Every row gives one point. Before rounding, the points of a table are all equally far from one centre. They may lie mostly on one side of it. Where is the centre, to within rounding?
In the rows, 128 means zero.

Points:
[[187 122]
 [182 109]
 [180 107]
 [178 151]
 [161  97]
 [125 119]
 [180 148]
 [184 142]
 [178 150]]
Centre: [156 128]

Points (13 x 6):
[[159 168 106 138  85  60]
 [140 167  49 119  81 112]
 [138 155 132 138  88 147]
 [147 185 142 144 120 139]
 [156 185  98 130  86  56]
 [158 174  65 134 128  71]
 [167 146 100 161 110 114]
 [150 139 135  99 137 104]
 [ 95 151 137 107 111  81]
 [125 229  76 127 113 102]
 [171 207  92 102  84 101]
 [125 144  77 126  63 101]
 [ 98 167  57 135  92 116]]
Centre: [131 173 102 120 110 105]

Points, 15 rows:
[[131  84 185 135 107 161 109  78 165 140  70]
 [122 127 128 182 121 159 126 158 139 142 115]
 [132 140  99 188  93 134  98  63 149 169  95]
 [ 74 101 167 127 106 150  79  88 119  96  71]
 [ 67 124 142 146 124 166  44  80 157 159  89]
 [121 136 104 122 128 168 111  84 170 146  71]
 [113 144 160 188 115 100  70  55 161 118  78]
 [123  67 160 137  93 186  96  80 148 131  82]
 [121  90 182 166  78 125  59 103 135 102  82]
 [110 151 155 189 118 135 105  45 168 113  95]
 [ 93 115 169 150 138 120  31  78 167 122 122]
 [143 107 121 180  87 158  64  54 173 113 102]
 [112 114 164 180  98 148  96  51 127 178 117]
 [151 115 115 160 108 152 113  47 115 139  89]
 [121 107 161 120  97 161  87  65 186 116 112]]
Centre: [106 101 132 162 122 130  93  97 149 132 100]

Points, 19 rows:
[[176  96  90  82 136 140 111 131 115 124 125  47  91  81]
 [175  95 132  92 180 145 136 146 139 120  97  30 127  73]
 [139 115  68  89 197 144 103 149  82 109 102 140 130  57]
 [144 103 164 120 142  88 154  95 118 155 151 105 146  80]
 [142  90 139  68 154 127 127 185 136 108  94  48 114 109]
 [123 122 199 133 166 150 126 153  58 109 120  73 129  83]
 [105  96 158  87 117 150  91 129 120 111 105  69 159  55]
 [114  91 135  69 157 104  95 139 130 109 140  78 180  64]
 [157 100 150  98 160 120 105 127  53  70  81  80 110 100]
 [143 105 112  37 155 133  97 124 113 109 145  82 121  59]
 [111 134 158  85 144 110 125 115 126 157 114  27 148 107]
 [123  98 138  94 139 165 146 187  49 143 130  58 119  44]
 [156  77  98  76 163 107  86 158  80 150  64  99 129  99]
 [166 101 140  73 195 123  99 156  91 115 126 139 132 109]
 [176  94 117  93 188 150  85 135  65 137  79  82 167  85]
 [117  98 117 139  99 120 120 120  57 144  71  62 107  73]
 [141  82  97  92 128  73 104 112  88 129 108  93 186  63]
 [130  79 131 102 132 128 113  87  43 107 101 113 125  92]
 [134  99  67 101 158 161  97 175  98 125  83  71  96  79]]
Centre: [135 128 120 104 150 122 139 145  92 128 106  90 138  79]

Points:
[[162 167  41  90  88 102 100 132 158 116  91 103 141 115 165 134 181 116
   99 124 174  83 166 182]
 [ 89 160 109 126  83 105 144 156 158 152  60 162 113 120 148 157 204  75
   71  76 117 120 132  96]
 [103 186  86 116  91 118 116 141 198 122 156 150 168 212 104 130 168  85
  128  90 145  72  74 181]
 [ 95 129  95 152  97 133 103 167 143  76 114 125 122 111 124 169 178 113
  107  55 127  58 110 205]
 [128 190 119 132 113 110 120 157 165 126 169 134 163 197 101 199 199 112
  119  78 181  61  92 143]
 [ 83 144 130 146  61 128  85 109 149  99 119 134 178 157 122 136 209 126
   95  95 158 141 105 154]
 [ 59 166 116 144 106 140 155 167 148 118 120 131 177 118 166 148 229 138
   96 106 153 141 119 170]
 [ 88 157 102 165 117 105 148 168 103 123 131 132 165 127  89 132 203 134
  133 119 124  55 107 159]
 [127 153 141 130  86 163  74 117 161  91 139 153 173 136 123 126 198  95
  100  77 102 131 140 147]
 [139 162 142 123 140 130 141 160 177 157 112 174 151 178 157 110 237 122
  145 105 164  75  77 192]
 [138 204 141  79  76 102 127 132 138 121 118 108 169 150  92 142 161 156
  103  73 114 113 121 203]
 [145 166 124  97 108 127 118 136 167 142  73 176 183 156 176 118 192 129
  157  66 113  96 164 154]
 [ 95 190 137 146  96 114 188 133 207 136 116 133 145 153 148 110 182  98
  152  84 128  90 116 175]
 [135 158 116 147 104  90 142 123 156  95 103 174 155 161 165 127 177  98
  150  51 130  68 136 114]
 [ 67 119 125 103 130 148 149 168 170 113 135 178 162 137 140 137 190 159
  140 127 175 115 146 162]
 [113 194 108 164 116 148  96 148 151  98 118 128 172 145 130 125 186 122
  136  96 150 124 190 163]
 [119 183 123  92 123  98 112 133 112 152 144 141 163 156  89 108 249 110
  145  89 119  74 103 151]
 [129 175  93 111 107 106 133 129 157 103 108 172 144 142 191 140 217  83
  163  55 109 112 131 190]
 [ 85 166 104 170 124 101 144 161 215 143 128 182 121 146 131 161 191 130
   95  65 171 102 131 121]
 [ 70 156 118 136  95 112 150 109 133 150 117 122 134 110  90 182 186 109
  142  71 148  59 153 152]
 [ 99 135 139 108 102 111  81 143 141 152  73 124 210 148 125 169 214  96
  105  69  99  88 147 174]
 [ 46 162 118  85 112 127 130 179 179 106  95 160 157 122 142 162 217  98
  149  92  98  77 146 124]
 [ 74 208 129 109 105  73 118 164 154 122 155 155 138 108 157 102 177 112
   93 102 129 101 120 221]
 [ 69 201 106  99 127  73 122 159 163 101 127 119 154 178 135 119 213 122
  113  45 107  65 100 159]
 [108 184 141 104 151 139 123 184 157  92  72 146 196 130 108 182 165 107
  117  95 135  51  71 159]
 [134 180 120 167 143 122 136 130 181 150 162 127 103 151  77 141 149  93
  130  86 149  79 107 143]
 [114 175 138 137  95 112 112 183 149 177 111 114 201 192 112 130 182 146
   96  84 137  95 145 167]
 [110 162 144  66 160 167 120 174 132  93 109 161 127 144 138 156 233 124
   85  83 123 101 166 188]
 [161 174 114 131 107 129 148 170 157 111 119 156 182  83 137 177 196 141
  138  85 162  92  73 170]
 [123 140  83 154 167 153 172 151 137 152  87 153 147 122 103 154 222  91
  121 114 141  99 157 152]]
Centre: [119 162 111 103 119 115 120 145 160 129 111 144 137 145 133 151 183 108
 101 109 138  91 118 160]

Points:
[[ 94 136  81 181 123 150  95 179 141 200 151  58 152  57 106 136  76 157
  124  81 128 101  81  96]
 [ 88 205  64 138 129 176 114 156  67 184 175  95 119 144 172 129 104  99
   75  71 128  99 145  96]
 [ 99 150  47 183  88 141 107 167 136 165 140  62 139 106 144 148  54 108
  115 116  88 117  73  80]
 [132 150  78 150 104 122  98 126 159 160 176  61 150 130 101 129  72  71
  107  68 126  79 107 105]
 [ 97 214 128 154  90 134  73 171 150 160 175 108 151  84 117 151 106  89
  152 126 128 111 145 148]
 [121 200 129 186 129 136 102 164  95 188 110 114 128 177 149 148  92 115
  122 120  96 119  95 148]
 [ 80 128 113 155  69 137  96 211 108 180 129 124 171 126 142 155  76 100
   90 105 110 119 124 128]
 [ 86 140 115 147 126 161  58 156 152 156 192 128 201  90 142 112  93 109
  147  94 130 101 129 134]
 [ 78 191 128 123  81 156 114 192 141 169 137 146 196 127 107 155 100  93
  120 100 158  96 104 121]
 [ 72 153 108  82 149 157 138 178  91 144 171 100 158 106  79 116 114 116
   77 105 170  78  98 113]
 [ 92 179  86 170  82 151  74 202 125 185 136 132 160 142  77 190 116 102
  132 101  73 139 124  97]
 [ 79 201  95 168  90 148  92 175  79 156 184 108 143 121 110 159  74 117
  118 160 112  92 124 106]
 [108 203 117 140 101 136  79 171  86 175 163 143 171 118 130 163 103 109
  140  74 120  95  93  51]
 [ 83 175  78 154  79 114  74 152 150 216 144  96 114 139 117  95 114 160
  140  59 134  95  85  65]
 [ 79 217  68 151  97 136 106 156 180 186 142  86 161 108 124 126 132 108
  125  76 118  72  84  85]
 [ 87 202 121 172 109 208  90 136 116 197 157 123 153 153 137 131  97  96
  151 130 142  51 144 116]
 [ 26 156  29 134 101 145  76 157 123 168 139  70 150 126 153  92 115  98
  115 130 110 111 192  91]
 [ 99 188 118 173 105 160  82 164 135 115 145 142 116 117 149 109 105 149
  121  94 136 105  86 113]
 [ 38 171  85 148 116 195  80 207 134 189 142 111 148 149 105 159 125 131
  138 126 118  52 109 138]
 [ 94 148 142 158 102 128  59 135 187 185 189  83 153 155 129 134 108  96
  134 104 137 113 110 151]
 [ 71 181 116 101  93 135 111 183 160 185 152  91 132 158 109 145  84 138
  133  58 116 100 124 103]
 [ 67 178 114 151  68 166 116 175 110 164 150 114 134 129 165 154  84 155
  128  90 160 107  82 106]
 [ 23 199 105 164  96 157  72 167 156 186 142  82 154 112 125 125 109  92
  103  78 116 100 150 108]
 [101 131  97 135 147 119 103 195 134 181 189 100 132 190 131 117 120 130
   82  78 175 129 114  76]
 [ 52 107  79 196  97 132  97 174  98 170  81 137 126 136 104 130 123  54
   75  72 135 150 107  98]
 [104 200  72 152  89 140  67 196 122 173 149  76 128 145 123 131  78 117
  106 117 147  61 115 143]
 [103 189 116 175 125 123  83 137 135 167 160 145 168  88 126  92  46  84
  144  93 120 134 124  97]
 [ 67 224  54 134  88 200 110 184 138 208 139  89 149 153 110 116  98 119
  122 118 116  89 141  77]
 [ 89 160 101 132 101 153 105 162  76 131 173 152 160 159 151 143 109 148
  145  70 132 137 108 107]]
Centre: [ 94 142  75 122 140 156  86 134 119 196 124 112 119 115 116 139 123  96
 131 128 145 134 113 101]
